Rows are points. Each copy is the shape, with its points in the same order, stretched, turned, moved and blurred by noise. Is it also mirrored, or only turned?
In the rows, 128 means zero.

Shape, 6 rows:
[[172 128]
 [130 127]
 [ 79  92]
 [100 122]
 [176  64]
 [211 199]]
Copy 1 (6 x 2):
[[170 156]
 [149 139]
 [100 151]
 [130 134]
 [129 203]
 [241 116]]
Copy 1 is: mirrored
Copy 2, 6 rows:
[[108 161]
 [125 132]
 [111  93]
 [126 112]
 [ 56 139]
 [148 211]]
Copy 2 is: mirrored

Shape:
[[135 176 165]
 [ 86 111 157]
 [175 150 132]
 [166 135  99]
 [113  96  76]
 [ 94 140 132]
 [120 171  84]
 [175 167 100]]
Copy 1, 8 rows:
[[165 198  54]
 [128 176 180]
 [174 110  55]
 [146  80  77]
 [ 81  70 171]
 [105 182 141]
 [ 90 140  81]
 [152 104  39]]
Copy 1 is: only turned
Copy 2 (8 x 3):
[[ 84 213 152]
 [126 136  68]
 [ 71 147 179]
 [101 122 187]
 [168  70 134]
 [144 165 118]
 [156 177 195]
 [ 98 161 218]]
Copy 2 is: only turned

Shape (7 x 4):
[[199 154 128  90]
 [ 98 156  86 177]
 [112 105 208  96]
 [ 89 163  65 139]
 [143  56 197 111]
 [192 113 133  54]
 [147 114 182 115]]
Copy 1, 7 rows:
[[ 81 114 175 135]
 [155 184 146  93]
 [136 103  80 130]
 [158 165 148  63]
 [105 122  62 127]
 [ 74  94 138 109]
 [112 119 112 140]]
Copy 1 is: mirrored
Copy 2 (7 x 4):
[[ 45 101 135 153]
 [194 205 139 132]
 [ 89  51 168 105]
 [178 167 112 166]
 [ 76  65 146  72]
 [ 23  47 112 145]
 [ 85  94 161 107]]
Copy 2 is: only turned

Shape (10 x 6):
[[139 200 180 186 130 111]
 [130 181 129 140 134 111]
 [150  71 134 116 104 110]
 [194 116 157 187 137  92]
 [116 113 175  85 143 176]
 [101 131  95 136 167  69]
 [191 200 120 178  99 147]
 [ 71 107 146 113 150 157]
 [161 191 184  87 189 123]
 [189 152 175 148 166 171]]
Copy 1:
[[199 143  44 165 172 124]
 [123  92  63 141 157 115]
 [127 144 201 122  99  93]
 [172 224 121 153 138 119]
 [149  81 182 135 145 163]
 [ 82 109  87  96  78 146]
 [160 126  71 162 231  69]
 [150  92 159  88  93 168]
 [105  66  48 222 183 175]
 [162 146  96 184 213 160]]
Copy 1 is: mirrored
Copy 2:
[[187 132  22 105 121 183]
 [146 127  86 157 128 180]
 [ 76 108 189 105 147 109]
 [145 111 123 103 180 116]
 [148 117 148 121  65 192]
 [123  57 129 218 167 137]
 [171 200  65 136 129 153]
 [156  81 135 161  58 163]
 [183 111 121 135 118 246]
 [212 134 131 121 100 182]]
Copy 2 is: mirrored

Shape, 10 rows:
[[128 139 117  56 166  95]
 [149 172 143 151 132 103]
 [112 184 120 133 134 152]
 [163 105 124  41 193 149]
 [130 132 126 140 109 146]
 [135 176  71 165 143 111]
 [176 120 215 208 115 128]
 [119  82 130  48 112 143]
 [103 148  75 116 178 118]
 [171 120 107  56 137 145]]
Copy 1, 10 rows:
[[126 180  91 109  99  47]
 [157 140  72 134 124 146]
 [181 149 141 156  87 132]
 [ 92 179 147  86 147  21]
 [125 104 126 153 100 148]
 [201  88  92 147  89 108]
 [108 120  98 160 214 215]
 [ 65 162 135 136  80  73]
 [183 125 109 153 104  53]
 [ 90 136 148  92  97  74]]
Copy 1 is: mirrored
Copy 2 (10 x 6):
[[131 128 197 114 112  51]
 [152 144 125  88 137 179]
 [156 138 179 142 150 148]
 [163 166 198 155 116   7]
 [127 130 145 144 138 165]
 [140 122 164 120  97 194]
 [127 195  49  86 157 240]
 [ 96 118 178 164 139  43]
 [121 114 227 124  94 103]
 [157 140 165 181 129  44]]
Copy 2 is: mirrored

Shape (14 x 8):
[[143 113 129  83 164 149 171 154]
 [165  77  88 142 149 114  79  93]
 [154 108 143  98 103 122 159 113]
 [130 111 175 146  97 181 128  90]
 [165 158  96 145 124 182 107 145]
 [ 84 123 102 116  81 119 154 113]
 [138 153 138  79 150 159 136 118]
 [ 98 140 152 121  80 108 148 125]
 [100  75 104 132 100 128 101 181]
 [ 82  70 104  73  99 162 138 183]
 [122 156 145 143  96  99 143 126]
 [ 80 109 109  93  90 111 111 182]
 [135 136 173  71  73 141 143 172]
 [155 124 140 150 161 166  77 104]]
Copy 1, 14 rows:
[[112 158 102  60 127 150 163  85]
 [ 92 203 157 163 133 149 131 167]
 [ 88 128 122 110  94 125 153 112]
 [139 145 116 133 103  58 127 106]
 [189 167  89  81  96  79 146 198]
 [140 107  74 151 104 114 166 127]
 [127 131  88  72 131 113 110 128]
 [156  74 107 150 100 107 140 101]
 [177 141 159 159 147 126 220 107]
 [145 134 121 114 164 113 249  83]
 [164  89 109 144  86 120 119 123]
 [175  89 136 150 158 128 202 107]
 [145  69 146  83 110  85 178 100]
 [150 182 135 127 135  98  91 142]]
Copy 1 is: only turned
Copy 2:
[[181 178 149 114 157 153 126 141]
 [ 79 131 116 136 116 152 121  72]
 [140 169 127  96 136  89 129 145]
 [ 70 156 101  81 171 106  88 175]
 [145 103 117 136 205 132  65 109]
 [169 133  60  99 112  93 132 159]
 [163 139 153  72 175 136 111 139]
 [149 115 108 105 129  75 119 186]
 [149 127 111 151  86 136  69 148]
 [201 168 106  91  81 150  58 157]
 [140 100 112 126 149  73 135 172]
 [188 109 116 127  74 125  86 158]
 [176 152 161  88 132  66  64 184]
 [ 70 110 137 109 179 161  93 123]]
Copy 2 is: only turned

Shape:
[[ 93 115 126 115 114 139 177 161 132]
 [126  81  84 121 160 150  75 187 165]
 [144 149  77 164  48 201 138 134 165]
 [161 183 145  98 121 175 134 198 162]
 [ 76  97 109 115 109  81  68 104 109]
 [128 146 115 170 157 134 129 142  75]
 [150 146 158 187 142 107 158  97 110]
 [ 95 122 176  97 129 133  89 130  97]
 [127 113  67  72  81 193 163  86 139]
 [ 85 113 165 152 123  89  97  91  87]
 [122 127 175  93  97 196 119 148 135]
 [ 93 170 167 108 150 178 115 152 157]]
Copy 1 (12 x 9):
[[122 151 107 114 142 116  98 137 153]
 [121 157 209  97 140 101 173 130 126]
 [123 172 147 183 181 120  23  81 114]
 [167 191 145 172  82 107  56 154 111]
 [111 101 153 108 122 154 175  36 153]
 [122 109  90 131 148 163 151 114  72]
 [139 124  37 176 154 129 173 116 101]
 [143 147 139 129 105 174 158 103 148]
 [131 113 172 166 174 127  12 110 186]
 [126 118  86 128 136 174 200  62 131]
 [149 192 160 156 130 154  89 139 158]
 [193 170 129 140 110 134 106 122 120]]
Copy 1 is: only turned
Copy 2:
[[119 135 160 145 130 181 119 150 160]
 [115  48 130 222 170 221  41 160 165]
 [ 30 104 203  98 156 150 108 181 126]
 [169  83 197 143 128 109  12 129 138]
 [ 72 162  77 204 152 133 184 176 164]
 [146  61 101 123 152 126 184 130 129]
 [135 128  55  60  98 115 181 100 103]
 [160 123 115 211  89 100 163 171 133]
 [ 81 197 219 172 208 172 153 165  60]
 [108 137  45 170  77 109 230 153 130]
 [169 113 187 183  77 119 112 178 103]
 [128  90 190 175  79 118  80 100 132]]
Copy 2 is: mirrored
Copy 3 (12 x 9):
[[155 142 128  70 144 140 120 140 139]
 [192  96 198 149  75  98  79 176 138]
 [151 208 150 117   7 153  71  74 133]
 [120 141 217  68 113 138 134  94 140]
 [148 117  97 172 123  51 125 102 167]
 [181  70 125 144 147 165 133  98 143]
 [ 95 102  79 131 164 181 122  82 136]
 [123 120 140 117 158 129 148 114 191]
 [141 203 116 122  57 134 153 150 113]
 [108 110  71 160 171 119 123  88 179]
 [121 162 171  66 103 164 132 121 190]
 [124 174 191  99 154 168 122  95 187]]
Copy 3 is: only turned
